Each row is a point. The ring and each string are closed loops that go straight from each point to the next, and from the last back to the first. Before rounding, they use only three directions, however many columns there are. How many times does the string pass through the ring? Passing back the other way cancels.

Ring (7 x 4):
[[ 2.3  1.1  0.9 -3.2]
 [ 5.2  3.5  0.1 -0.1]
 [ 6.2  3.3  0.4  4.9]
 [ 2.9 -0.7  2.9  7.0]
 [-0.6 -3.2  5.2  4.3]
 [-2.0 -3.8  5.4  1.3]
 [-1.6 -2.7  3.3 -3.4]]
String (8 x 4):
[[-3.4 -3.7  7.8 -0.4]
 [-3.9 -5.6  3.1 -4.5]
 [-1.4 -4.4  1.0 -2.0]
 [ 0.9 -1.1  2.6  0.6]
 [ 1.4  0.2  4.3  1.5]
 [-0.5 -3.9  1.9  1.6]
 [-2.2 -6.2  4.1  4.8]
 [-2.1 -3.7  8.2  5.0]]
Times through: 0
String (22 x 4):
[[ 1.8  2.4  2.8 -5.3]
 [ 2.1  1.6 -0.3 -6.6]
 [ 1.5 -1.5 -1.8 -3.2]
 [ 1.3 -2.3 -1.2 -0.8]
 [ 5.2  2.2 -2.4 -0.5]
 [10.0  8.9 -0.1  3.0]
 [ 7.4  6.4  2.5  4.2]
 [ 3.2  1.1  2.3  2.6]
 [ 2.1 -2.7 -0.9  3.2]
 [ 4.4 -0.5  0.0  7.3]
 [ 6.2  2.7  3.5 10.9]
 [ 4.4  3.0  5.2  6.5]
 [ 2.2 -0.1  3.6  3.8]
 [-0.6 -4.6  2.7  4.2]
 [-2.1 -6.2  3.2  3.5]
 [-0.8 -3.9  2.6  1.7]
 [ 0.8  0.2  6.1  2.1]
 [-1.9 -2.1  7.3  0.0]
 [-5.1 -6.3  5.3 -3.7]
 [-4.3 -7.0  1.8 -4.1]
 [-0.6 -2.9  1.9 -1.5]
 [ 1.7  1.2  3.7 -1.2]]
Times through: 0
